Each row is a point. To make a cloud, some directions were put in groups of two or more. Within a group, all points are equally far from the middle, so they leave a hole (a ring in 2 directions, a hollow ball in 3). The other directions are filled evenly. Then the cloud was stretched, turned, moved and blurred a little. Count the holes, and give their numbers of directions, smallest first.

Cloud (21 x 3):
[[ 4.4  1.8 -0.1]
 [-0.9  0.0 -2.7]
 [-2.0 -1.2  6.1]
 [ 0.8  1.3 -0.2]
 [ 1.9  1.6 -1.1]
 [ 2.3  1.1  2.8]
 [-3.3 -4.4 -0.1]
 [-3.0 -2.4  3.7]
 [ 2.5  0.2  1.3]
 [ 4.0 -3.0  3.6]
 [ 1.0 -2.2  2.6]
 [-4.1 -5.7 -2.8]
 [-2.7 -0.9 -1.1]
 [ 2.8  3.6 -2.0]
 [ 2.0 -1.3  6.3]
 [ 1.5  0.0 -4.8]
 [ 0.3 -3.9  3.8]
 [ 4.1 -3.4  1.6]
 [-4.2 -1.6  0.2]
 [-1.4  1.4  0.5]
 [ 4.5 -1.6  4.8]]
Holes: 0

Cloud (27 x 4):
[[ 2.1 -2.6  3.0 -4.5]
 [ 3.2  0.6 -5.4 -1.6]
 [ 0.6  0.5 -1.2  3.4]
 [ 3.6 -3.8 -0.4 -0.7]
 [-2.3  0.4 -2.9 -3.0]
 [-0.6 -0.4  0.9 -1.3]
 [-0.3  3.3 -2.6  0.5]
 [ 1.0 -0.9  2.6 -5.1]
 [ 1.1 -1.8  0.1  3.1]
 [-1.6  3.0  4.7  2.8]
 [-1.1  0.4 -2.3 -3.0]
 [-1.6 -1.8 -1.7  1.6]
 [ 2.7 -2.4  2.5  2.8]
 [ 0.5 -1.9  0.6 -1.2]
 [-3.5  2.7 -2.7  2.0]
 [ 1.7  1.2 -1.9  4.6]
 [-4.1 -1.2 -4.4 -5.0]
 [ 1.4  6.2 -0.1  4.3]
 [-1.9 -5.1 -2.4  1.7]
 [-0.4  3.0 -5.9  3.8]
 [-1.8 -5.8 -1.6  5.5]
 [-0.6 -6.8 -2.4  0.1]
 [ 4.7 -4.6 -5.3  1.0]
 [ 1.8 -2.0 -0.2  3.8]
 [-0.3  1.1 -0.7  2.0]
 [-0.8  2.1 -3.7  3.7]
 [ 4.4  1.5  0.8  0.3]]
Holes: 0
